Each row is a point. Any point is a mix of the corners, with weights that add up to 1. It lies inside the corners' shape when no weight is negative. Say inside or outside, and name the corners with a negative weight.
(in the rows, 128 means zero)

Corners:
(1): [117 181 122]
(2): [160 104 165]
(3): [113  74 142]
(4): [140 101  91]
Points:
[128 147 144] => outside (4)
[120  83 140] => inside
[138 103  98] => inside
[139  78 124] => outside (1)
[123 123 135] => inside
[127  87 146] => inside

Corners:
(1): [159 120 131 100 152  82]
(2): [151 114 165  97 149 149]
(3): [131 113 136 165 150 107]
(4): [225 193 137 139 139  85]
(5): [150 101 125 107 178 185]
(6): [145 109 131 109  89 146]
(7): [117 144 129 114 102 114]
Points:
[165 119 145 114 151 128] => outside (7)
[137 128 139 117 127 122] => inside
[171 133 117 107 150 147] => outside (2, 3)
[184 160 131 133 149  83] => outside (2, 6)
[167 144 125 107 130 102] => outside (2, 3)
[159 123 132 107 147  95] => inside
[174 149 135 121 139 108] => inside
[113 101 140 124 120 158] => outside (1, 4)

Corners:
(1): [167 117 160 101 134 126 115 143 156]
(2): [160 101  96  82 133  85 122 152 129]
(3): [150  75 114 136 163 130 114 115 145]
(4): [ 79 130 128  97 144 169 100 152 140]
(5): [102 129 159 103 188 147 130 139 100]
(6): [145 171  47 159 135 136 168 140 121]
(7): [ 90 151  81 162 144 104 174 112 197]
(8): [105 140 160 118 174 120  47 144 135]
(9): [ 67 102 175 141 157 154 107 185 111]
(10): [104 145  75 156  98 124 166  90 135]
Points:
[106 119 142 119 161 136 110 158 125] => outside (10)
[103 124 140 124 160 135 119 143 126] => inside
[100 134 120 130 157 131 112 141 128] => outside (1)
[115 128 115 127 130 133 123 127 118] => outside (7)
[135 119  97 123 118 120 145 129 147] => outside (5, 8)
[142 120  95 134 131 107 133 143 143] => outside (4, 5)

Corners:
(1): [155 137 115  66 118 135  82 137 121 121 155 122]
(2): [139 118 115 135 100 146 105 105 163  86 115 186]
(3): [122 104 140 123 102  99  97 155 104 200 123 108]
(4): [ 94 151 105  99 135 152  89 128 124 140 107 104]
(5): [144  67 170  94 139 177 132 124 140 131  63 105]
(6): [113 157 128  99 179 124  61 180  72  86 101 167]
(7): [100 149 174 112 111 124 203  60  94  59 167 186]
(8): [144 107 120 135 154 111 123 103 117 153 199 101]
(9): [102  96 119 112  97 152 109 123 121 100 127 130]
(10): [162 153  86 107  92 153 141 124  94 179 166 108]
(11): [ 87 132 146 149 116 118 110 148 119 163 168 124]
(12): [175 177  93 121  59 126  73 126 122 125 135 110]
(13): [121 105 118 118 145 128 126 141 173 122 121 110]
Points:
[126 131 123 109 124 143 116 123 129 113 129 128] => outside (3)
[133 114 130 117 121 133 120 122 117 136 116 125] => outside (1, 11)
[116 123 120 123 103 117 129 136 129 116 149 163] => outside (4, 5, 8, 12)
[123 132 130 115 122 128 113 127 108 122 119 141] => outside (1, 11)
[120 131 113 121 113 127  91 140 120 140 142 122] => outside (5, 7)

Corners:
(1): [139 127 151 106 123 154 185 135 103 140 118 117  98  78 134 128 177  51]
(2): [115  82 139 151  50 173 154 108  98 133 150  89  90 116 139 104 151  90]
(3): [165 149 116 129 122 120 122 172 190  98  96 136 142 175 120 142 101 101]
(4): [176 139 140 163 121 131 185 101 112 111 148  98 114 104 198 141 167  85]
(5): [143 118 139 157 142  89 105 136 158 174 113 163 142 130 100 117 124 138]
(6): [116 114 124 159 157 127  84 119  78 125 102 170 152 137 130 102 123  87]
(7): [128 131 105 101 129  61 132 175 151 152 116 137 146 179 129 104 116 135]
(8): [ 75 144  93 147  69 167 199 103  98  77 145 106  82  55 118 120 126  82]
(9): [157 148 131 116 122  78 134 110 131 102 125 118 196 129  98 123 132 141]
(10): [173 144 124 105 123  91 118 187 148 121  92 174 162 130 129  87 104 181]
(11): [121 124  54  62 112 146  91 152 148  83 143 131 139 131 106  91 175 159]
(12): [109  61 156 165 174 175 174 114 128  86 182 155 123  82 120  66 122  89]
(13): [ 81 142 170 140 105 187 186  89  92 104 137 134 113 108 166 119 184 100]
(14): [109  85 144 159 153 147 134 154 125 143 109 147 210 115 127 137 121 137]
(15): [190 149  95 148 149 127 128 150 124 176  99 157 187 154 103  95 119 154]
(16): [146 143 131 142 171 107 111 158 155 143  74  91 120 150 112 127 137 169]
(17): [171 139 141  95 154 110  94 141 154 145 141 143 161 140 127 157  96 151]
(18): [ 95 110  87 107  81 148 166 163  96  81 197 121  80 112 132 135 159 128]
(19): [158  90  63  71  85 105 147 141 132  76 113 132 100 111 108 135 136 146]
Points:
[131 126 137 153 129 137 148 135 115 130 126 124 140 121 132 116 120 105] => outside (5, 11, 13, 19)
[138 128 118 120 119 114 137 146 135 118 122 136 137 134 125 117 130 129] => inside
[132 121 125 133 124 128 135 141 124 131 121 140 138 128 117 117 127 126] => outside (4, 11)
[140 117 134 125 116 125 139 130 130 106 138 132 136 124 142 126 138 103] => outside (8, 15, 16)
[129 123 115 129 116 137 148 126 120 115 138 130 134 117 131 122 141 108] => outside (10, 16)
[130 120 121 131 116 136 145 133 120 120 132 136 142 118 129 116 137 117] => outside (16)
[126 119 120 130 119 131 146 138 120 117 131 132 128 124 131 114 142 114] => outside (17)
[124 109 115 129 112 125 150 149 116 126 129 139 114 105 119 112 118 128] => outside (3, 4, 9, 11, 13)

Corners:
(1): [122 163 135 140 166  88 175 113 136 153 116 150 135  75 108 103  95 147
 145 136]
(2): [ 93 117 101 138 154 164 123 108 156  81 169  72 180  62 149 101 111 116
 128 116]
(3): [134 125  94 125 111  99 100 127 123 158 175 118 113 125 162 152 132  71
 138 111]
(4): [123 135 169  62 110 113 134 112 127  83  69  97 122 106 100 100 174 116
  83  91]
(5): [180 209  88 148 181 115 121 139  62  87  73 146 105 106  94 142 152 140
 150 127]
(6): [ 89 141 162 110  91 175 119 104 112 138 180 148 147 110 175 168  84  91
 117 110]
(7): [126 109 133 107  98 108 142 112 147 144 146 146 166 149  96 119 106 163
  70  98]
(8): [ 76 130  72 145 109 130 188 110  97 179 115  89 122  76 183  98  80 106
  86 142]
(9): [178 149 170  71  99 164 112 113 140  94  81 139 118  82 125 102  94 118
 109  99]
(10): [159 118 170 123 182 163 140 129 115  90 111 129 128  68 161  94 164 103
 122 103]
(11): [ 84 118 142 129 106 117 100 150  79  92 117 151 116 113 169 117  79 165
  92 160]
(12): [149 153  86  53  99 160  96 118  54  88 129  61  90 180 102 161 140 124
 135 163]
(13): [161 140 157 161 125  90 154 160 141 145 131 145 152 139  85 147  90 123
  82 169]
(14): [116 116 112  99 119 137 175 159 182  87 127 160 133 111  95 157 120  97
 127 105]
(15): [190 100 188 114 168 134 108 157 164 119  90  91 125 165  70 147  96 152
  95 122]
(16): [128 148 134 105 109 135 144 113 137 111 127 105 104  63 153 123 138 178
 107 113]
(17): [101 102 125 175  84  90 155  88 112 177 137 126 166 130  99 164 143  96
 137 147]
(18): [125 187 153 121 133 175  99 112 140  88 111 139 122 129  96 104 144 112
 134 100]
(19): [101 157 115 117 142 166 115 109 156 127  90 137 175 116 138 139 132 121
 150 165]
(20): [122 116 163 126 130  90 113  77 162 149 138 137 103 137 116 166 109 104
  81 160]
(21): [154 154  93 117 119  91 140  78 109 112 161  76 131 152 155 149 125 156
 145 116]
Points:
[125 151 145 118 135 158 117 117 136 112 131 126 138 119 135 113  93 147
 109 131] => outside (3, 4, 5, 14, 17)
[144 150 137 109 128 124 134 117 139 102 119 127 136 124  95 145 128 131
 125 121] => outside (3, 8, 10, 11)
[130 154 116 124 122 119 133 122  98 109 126 137 122 111 126 130 121 113
 120 124] => outside (15, 16, 19)
[166 122 127 122 133 109 143 119 146 120 140 115 130 124 103 154 122 125
 126 122] => outside (4, 6, 8, 11, 18, 19)
[125 139 129 123 124 132 129 112 127 124 126 120 140 121 129 138 119 123
 124 130] => inside
[118 143 129 109 107 149 133 114 128 116 122 133 134 103 125 131 133 100
 111 116] => outside (1, 11, 15, 21)
[131 137 134 119 116 129 126 120 114 119 125 113 136 122 129 130 121 128
 108 125] => outside (1, 14, 20)
[130 134 137 125 129 124 140 123 138 120 118 134 134 102 125 128 118 122
 116 119] => outside (12)
[129  86 117 123  89  80 180 126 123 167 190 114 107 155 141 176  88 137
 103 135] => outside (2, 4, 5, 9, 18, 19)

Corners:
(1): [119 113 166 179 102 152 126 169 136 140 182 161 142 138  74 153  88 107
 152 139]
(2): [ 83  95 153 165 134  89 151 113 124 125 123  70 144 176 139 108 103  89
 140 103]
(3): [131 160 146 158 104 125 174 120 128  99 176  77 144 177 118  65 145 115
 162 160]
(4): [141 163 107 120 139 125 110 126  67  97 147 163 107 101 108 124 113 174
 132 142]
(5): [128 106  75 115 134 142 132 125 104  96 111 135 132 101 130 132 100 145
 120 169]
(6): [126 159  71 125  96 144 141 165 107  67 103 145  82 189  57  89 108 123
 151 109]
(7): [142 101  62 136 182 104 112 121  93 110 170 165 152  96 155  88 123 145
 147 113]
(8): [106 170 124 123  91  92 170 111 147 170 121 171  65 126 106 126 130  96
 144 103]
(9): [176 181 133 182  74 143 137 132 166 165 166 150 110  88  71 113 119 147
 126 108]
(10): [ 72 103 103 108 122  83 180 129 102 162 140 101 106 103 136 112 130 138
 143 117]
(11): [101 150  60 153 131 173 114 157 123  71 197  96 148 179 101  58  80 145
 148 131]
(12): [128 102 134 139  92  97 129 110 120 145 148  80 100 107 139  79 131 101
 158 118]
(13): [125  97 115 138 162  92 143 117 103 139  95  93  92 141 126 120 136 124
  97 132]
(14): [103  88  55  87 151 106 130 100 122  96  92 115 136 165 115 123 143 133
 137  93]
(15): [132 156 111 100 104  99 143 160 120 135 133 131  97 123 138 142 103 151
 151 155]
(16): [ 94 112 105 125  79  91 188 106 107  93 116 121 100 191  94  80 148 144
  93 145]
(17): [132 119 125  77 148 154 160 118 140 191 176 119 134 108 132 139  67 151
  96  94]
(18): [ 83 123 150  97 112 118 130 163 125 147 149 151 115 108  99  79  96 112
 142 132]
(19): [111 165 119 119  86  98 171 168 158 115 152  95  79 118 109 140 118 118
 136  93]
(20): [137 128  79 162 136 151 100 130  72  64  84  99 160 155 140 123 149 111
 127 145]
(21): [ 92 151 154 129 123 181 143 175 123  98 142 143  64 157 130  91 148 149
 157 115]
Points:
[112 117 121 131 130 116 146 125 121 130 135 108 123 142 124 114 110 122
 129 117] => inside
[106 123 109 126 115 127 142 140 127 127 139 127 116 135 115 113 112 125
 140 116] => outside (3, 4, 13)
[119 137 104 134 104 117 142 137 114 105 124 120 109 147 102 107 119 126
 139 134] => outside (7, 17, 21)
[120 130 111 123 128 126 135 140 116 120 143 121 121 126 120 112 111 133
 139 128] => outside (8, 16)
[116 150 160 136  96 124 152 145 128 134 140 120  98 146 108 111 119 117
 136 126] => outside (5, 7, 10, 11, 14)
[117 131 117 137 119 120 141 131 119 119 137 120 114 141 114 106 119 126
 140 118] => inside

Corners:
(1): [128 129  97 122 139  88  64  77 157 141 138 155 165  99 162 121 106 111
 106 144]
(2): [143  84 147 130 117 128 156 116 134 172  59 113 150 114 165 124 142 150
  80  96]
(3): [ 90 159 120 113 106 143 138 161 127 121 151 163  99  97  98 110 103 147
 183 148]
(4): [176  88 107 152 185 138 111 113 123 144 115 145 126 121 127 171 153  96
  72 136]
(5): [ 86 169 114 128 106 151 163 115 112 169  99 120 112  94  96 146  93 127
 179 160]
(6): [178 148 133 164 230 115  89 115 137 121 149 148 181 122 180 130 108 118
 107 162]
(7): [130 109 131 114  81 136 170 138 124  87 103  75 141 140 163 162 142 157
 128  84]
(8): [121  71 123  97  94 134 175 182 129 148  73 113 113 168 164 153 161 143
 144  88]
(9): [164 103 143 110 182 133  46 128  91 167 151 142 166  96 169 137 113  95
  99 108]
(10): [156 128 153  93 117  92 140 170 140 109  90  62 153 162 153 147 136 117
  78  53]
(11): [174 107 124 115 146  87 158 130 126 126  98 101  96 144 111 154 137 141
 102  79]
(12): [138 154 118  93  64 123 118 151 152 144  95 126 145 118  92 132  82 153
 168 127]
(13): [138 118  71 145 149  56  91 135 113 160 172 174 143  91 134 128 140 107
 109 162]
(14): [115 127 133 108 111 141 145 136 115 120 142 114 166 109  94 106 134 130
 174 148]
(15): [ 58 135 144 132  99 142 137 131 136 131 112 127 149 117  87 156 114 148
 177 137]
(16): [ 87 177 132 104 124 161 116  82 168 152 187 114 127 111 101 166  96 150
 168 174]
(17): [162 130 118 139 183  91  88 114 111 130 180 166 154 129 157 161 100  71
  99 182]
(18): [103 155 108 149  66 106 159 168 101 128 105  88 149 156 113  51 118 192
 130 117]
(19): [133 192 158 151  90 115 116 101 131 128 121 122 113 149  54 128 130 146
 150 117]
(20): [ 93 113 125 144 100 123 118 138 129 172 125 119 113  85  83 122  94 124
 204 133]
(21): [155  86  93  80 138 107 171 161 151 158 115 141 152 136 159 151 111  93
 108  55]
Points:
[137 126 129 120 137 116 119 130 136 135 130 130 144 123 131 149 119 119
 128 123] => outside (5, 18)
[124 134 122 121 121 122 127 127 132 137 128 122 133 121 120 140 116 132
 141 127] => outside (2)
[144 127 109 117 132 106 117 131 134 152 121 123 137 125 125 129 120 123
 130 117] => outside (2, 3, 7, 15, 17)
[ 98 130 139 110  92 133 137 128 127 134 118 108 119 113 110 142 129 141
 161 116] => outside (4, 6, 12, 17, 18, 21)
[126 135 123 126 122 121 124 128 126 137 128 124 139 115 118 132 115 132
 137 130] => outside (8)
[116 136 121 123 116 125 136 135 126 142 121 124 132 117 120 133 113 132
 145 130] => inside
[122 128 119 120 116 115 126 131 128 140 128 128 136 118 121 135 121 130
 134 127] => outside (6)

Corners:
(1): [144 151 121 137 141 138  56  93  85 101 141 161  58 129 131 141  50 125
  92 115]
(2): [100 107 133 148 158 145 119 148 135  85  79 133 145 138 150 134 166 137
 124 132]
(3): [111  89 127 148 149 124 159 118  96  97 106 144 158 119  82 123  71 143
 123 170]
(4): [118 143 130 111 100 119 131 127 135 134  95  66 136 158  96 139 135 129
 148 106]
(5): [106 172 135 143 202 133 143 157  95 128 142 137  53 130 196  54 151 141
 186 123]
(6): [137 176 141  81 117 149  93 167 118 137  99 145 117  93 100  84 190 130
 155 204]
(7): [119  49 141  95 102  79 135 126 166 123 140  97 134 148 134 162 151  77
 197 118]
(8): [122 173 127 110 119 139 177 123 133 105 106 107 155 147 123  79 108 179
 160 144]
(9): [118 110 162  92 143 122  86 153 108 114 136 118 117 114 146 165 104 178
  96 141]
(10): [137 134 150 123 113 140 140 143  90  96 177 118 106 121  99 156 122 127
 172 139]
(11): [ 83 161 132  98 123 143 104 146 129 145 141 109 134  95 174 139 164 169
 206  81]
(12): [103 123 153 117 142 133 161  71 137 110 137 105 136 137 137 107 109 117
 114 105]
(13): [110 126 111 157  99 140 115 115 127 141 128 173  94 103 137 176 111 114
 134 143]
(14): [135 129 141 145  85 144 131  94 149 110 138 127 130 104 112 174  47  95
 142  89]
(15): [135  81 106 125 139 144 128 129 123 110 120 104 111  94 147 178 101 123
 163 178]
(16): [105  97 138 186 171 182  76 175 106 161  98 158 137 185  92 162  75 152
 179 166]
(17): [ 93 107 125  80 186 135 164 152 159 116  96 141 155 143 123 122 162 120
 164 135]
(18): [110 117 147 130  99 158 152 111 124 167  76 106 138 174  74 139 131 153
 179 108]
(19): [ 94 106  87 116  92 186 107 155 187 130 129 165 121  86 100 161 136 132
 143 122]
(20): [150 110 123 140 133 162 138 152 109 123 159  98 120 119 202 152 154 124
 105 122]
(21): [135 128 124 148 191 131 136 136 147 122 128 152 146 132 111 108 149 153
 111 132]
Points:
[134 119 149 110 161 121 113 167 107 121 105  95 120 168 135 124 157 146
 151 150] => outside (3, 11, 12, 13, 14, 19)
[124 132 132 116 115 138 126 120 123 107 131 114 116 119 130 131 109 132
 142 122] => outside (13, 16, 17, 21)
[121 124 135 128 150 132 125 129 126 124 118 128 126 132 133 125 125 137
 136 134] => outside (10, 19)
[113 124 134 125 134 137 128 132 126 119 123 121 128 130 133 138 119 142
 148 123] => outside (6)
[113 120 134 130 121 136 134 130 130 122 118 120 131 127 115 140 123 136
 159 135] => outside (1, 17, 20)

Corners:
(1): [146 116 133 141 140 119 174 122 140 102 144 169 187 114 123 147 154  90
 140 112]
(2): [144 122  77  93 154 133 157 116  93 124 161 178 194 155 142 137 195 119
 119 102]
(3): [ 98 144 128 156  90 131  68 117 134  93 138 159 109 131 124  47 118 167
  99 107]
(4): [137 125 174 130  65 117  55 100 135 145 144 126 108 140 132  50 111 131
 130 100]
(5): [110 122 153 135 135 162 175 104  94 129 121  96 152 109 121 179 172 123
 162 137]
(6): [128 116  95 136 149 119 169  98 139 117  92 133 186 103 126 135 161 116
 125  93]
(7): [105 157 161 141  96 151  32  95 140 136 114 133 102 110 128  91  69 118
  74 121]
(8): [125 130 117 132 104 178 155 117 122 115 111 122 136 148 142 129 187  84
 120 143]
(9): [169 152 143  98 155 133 169 132 147 119 123 116 127 129 160 164 142 144
 131 114]
(10): [186 160  91 172 163 127  98 120 190 104 147 158 181 138 125 152  96 151
 184 113]
(11): [128 168 117 145 100 124  19  91 115 114 101 173  52  95 132  91  66 114
 181 112]
(12): [160 169 115 144 154 166 170 135 169 178 162 168 183 156 123 134 108 128
 169  98]
(13): [119 125 119 101 100 117  99  95 159 151 107 153  88  92 132 152 136 114
 161 165]
(14): [118 149 151 125 124 164  25 128 139 142  98 174 101 157 101  43  80 170
 129 127]
(15): [143 153 136 119  79 146 142 100 109 142 107 150 148 121 162 165 115 162
 136 147]
(16): [136 106 113 105 132 165 160 145 123 137 119 124 162 113 156 193 159 133
 126  71]
(17): [111 137 117  69 118 148 179 114 104 107 127 123 166 117  97 171 125 128
 147 115]
(18): [135 126 109 130 143 130 157  98 142 127 124 155 125 153 119 161 107 124
 136 112]
(19): [ 97 146 130 105  88  96 160 151  90 112  87 117 132 117 135 131 168  99
 121 138]
(20): [161 122 118 144 107 149  58 130 105 161 105 153  87  82 102  88  54 151
 112 141]
(21): [141 132 110 120 106 130 160 106 105 158 103 153 143 116  94 193 179 137
 150 103]
Points:
[121 149 118 132 123 138 123 108 129 117 119 155 147 127 132 126 124 124
 143 127] => outside (4, 9, 16, 20, 21)
[128 136 126 122 113 144 127 117 125 128 126 144 139 130 126 129 138 132
 128 124] => outside (6, 11)
[138 135 122 125 116 143 114 116 119 137 117 150 134 122 127 125 121 138
 131 124] => inside
[141 141 125 143 111 143 113 110 119 133 131 149 141 126 135 135 128 108
 136 116] => outside (3, 6, 9, 13, 14, 17)
[134 133 120 126 127 139 133 120 115 119 117 142 145 120 126 138 132 130
 127 116] => outside (4, 12, 13)
[143 131 120 131 140 149 126 123 133 128 132 152 152 135 115 119 125 137
 141  99] => outside (7, 13, 15, 19)
